Each row is a point. Each table stands for the endless flat space through its points: a line for two points, a plane for three, and so on. Write the one point that lies in both, or say that there is none.

First (2 x 3):
[[ -4  12  -8]
 [-12   8  -6]]
Second (2 x 3):
[[ -8  12  -7]
 [-20   4 -11]]
They share: no point

First, 2 rows:
[[ 15  19 -22  -7]
 [  3   3 -10   1]]
Second, 3 rows:
[[ 18   2 -20   3]
 [ -6   9  -7   3]
 [  6  10 -12  -9]]
They share: [  6   7 -13  -1]

First:
[[  3  -5  12  20  10  18   4   5]
 [ 18   3 -20  22   9  25 -22 -14]
 [  1 -14  13  16  12  11   7   1]]
Second:
[[ 17  -1  -5  28 -11   6   1 -10]
 [ -5 -18 -12  13  24  40  -8 -17]
 [  3 -22  -3   6  11  34 -11 -17]
 [  7  -7  -7  17  15  26 -11  -9]]
They share: [ 11  -3  -6  20  10  20 -10  -7]

First (7 x 11):
[[-28  10 -21  12  15 -12  -1  15   6  15 -15]
 [-24  -7  -5  13  11   3 -18  20  -6  18  -9]
 [ -2 -25  25  11  24  29 -16   4 -25  21  -8]
 [-12  -6  -2  17  10  -3  -8  -4 -28  14 -17]
 [ -1  -3  19  -2  34  16   2   1  -9  20 -17]
 [-15  14  -3   0  27  -6   1  15   5  15 -22]
 [ -6  27  -7   1  10 -29 -10  18 -29  -3 -42]]
Second, 3 rows:
[[-15  17   3  10   1  -8 -16   7 -26   9 -14]
 [-24  19  -5   4 -11  10 -27  23 -11   1 -18]
 [-27  -7 -13 -14  17   0  -4  23  10  25 -14]]
They share: [-21   5  -5  -2   9  -4 -10  15  -8  17 -14]

First (5 x 12):
[[ 17   0 -32  23   3  -4  -4 -12 -12   1 -12 -24]
 [  7   6 -23 -15   1 -33 -13  16   0  -9  -3  10]
 [ 19  53  -9   5  52  -3  22  13 -25 -28 -23 -47]
 [  4  10 -39  16  15   8 -10  -6  -8  -5  -9 -35]
 [ 22  12 -29  32  19   3   8 -16 -23  -4 -19 -41]]
Second, 6 rows:
[[  7  20 -41  19  23 -11  -5   3   6 -18  15 -38]
 [ 21  15 -25 -10  14   6  29   4  -2  -6  -8 -32]
 [-22  14 -18  -4  19  -5   5  22  19 -39 -20 -33]
 [ 19  22 -25  21  12 -30 -19  -7 -12  -1  -1  -5]
 [ -2   9 -43  33  14 -26 -34  -6  22 -10  -9 -22]
 [ 19   8 -23   5  15  -1   3   5  -6 -10 -21 -30]]
They share: no point

First (3 x 18):
[[-10 -15   1 -13  18 -18  11  22  -1  -2 -17  14  17  30  -6  -9   2 -12]
 [-27  -5  12 -26  32 -21  23  19  16   7 -16  25  -2  36  -9 -16 -14 -14]
 [-26  -6  20 -10  25 -20  12  13  15  11 -14  19   2  27  -1  -2  -4 -18]]
Second:
[[-37   3  13   5  28 -28   5  22  -3  20 -12  21  11  17   1  13   2 -39]
 [ -3   7  48 -11   8   2  20  32   3 -18  13  -6  13  31  -3  -4  27 -33]
 [-29 -34   7  35  28 -27 -11  -3   5  43 -22  29   6  28  -3  29 -13   6]
 [  1 -22 -21  11  33 -33 -23   4 -15  43 -40  29  48  34 -16   3   8 -36]
 [-20 -45  32  47  23 -19  -3  -2  13  41  -1  25   2  43 -11  31 -12  15]
 [-20  -7  -5 -12  22 -39   5  19   5 -16 -19  26  17   6  20  -9  -7 -11]
 [-12 -27 -31 -21  -1 -37 -19  -9  14   8 -60   8  33  -5  19  -9  11 -25]]
They share: [-16 -12  16   2  15 -18   2  13   5   7 -14  11  14  21   3   6   8 -18]

First (5 x 24):
[[  8 -11  22   7  25   3  15  15  11   2 -11   7 -11  -5  13  29 -16 -18
   -7  10  14  32  16  -5]
 [-18   8  20  31  39 -30   7 -13  19   8 -21  13   9   0   7  25  -2   7
   -1  10   0   7  -3  18]
 [-10   8  -6  -4   0   5  12  10 -20 -25 -23  -7   5 -34  13  52 -26 -40
   -3  20  16  -1 -17 -11]
 [-17  19 -23   0 -13   6   8  -9 -14 -10 -12  11   9 -27  19  32 -13 -17
    5  18  15 -18 -36 -13]
 [  7  -1  -7  -8 -15  31   7   8  -3   7   6  22 -15  -9  32  20  -5 -17
    7   7  16  11  -9 -29]]
Second:
[[ 13   9 -15 -15  18   1   1  -1  17 -11 -11  17   5 -19 -19  25 -16   2
  -28  -3  22  14   0   2]
 [  3  12  -7  12  25   5 -13  -9   8 -19 -16  36   2 -16  15  47 -16  14
   -1  22   9 -16 -20  -8]
 [-10  21  -9  18  29   6   4  -4  10 -26   0  41  13 -29   6  48 -26  -5
    5  25   2  -7 -21  -9]
 [ 17  19 -23 -37  26  14   2   0  42   3 -29   3 -12 -16 -16  -8   7  14
    1  -8   3  14  18  -8]
 [ -7   4   3  16   1 -28  29 -10  -5   6 -16  -6  14 -14  -1  12 -30 -30
  -25   9  26  18 -16  17]
 [-10  21  19  38  27 -41  25 -27 -17  24   6  25   4  -4   9  39  -5 -13
   14  36   9   5 -27  37]
 [ -1  -4 -31  11  46 -33   5  14 -15   2 -19  10 -18 -27  14  23 -19  18
   24  39 -21 -19 -19 -17]]
They share: no point
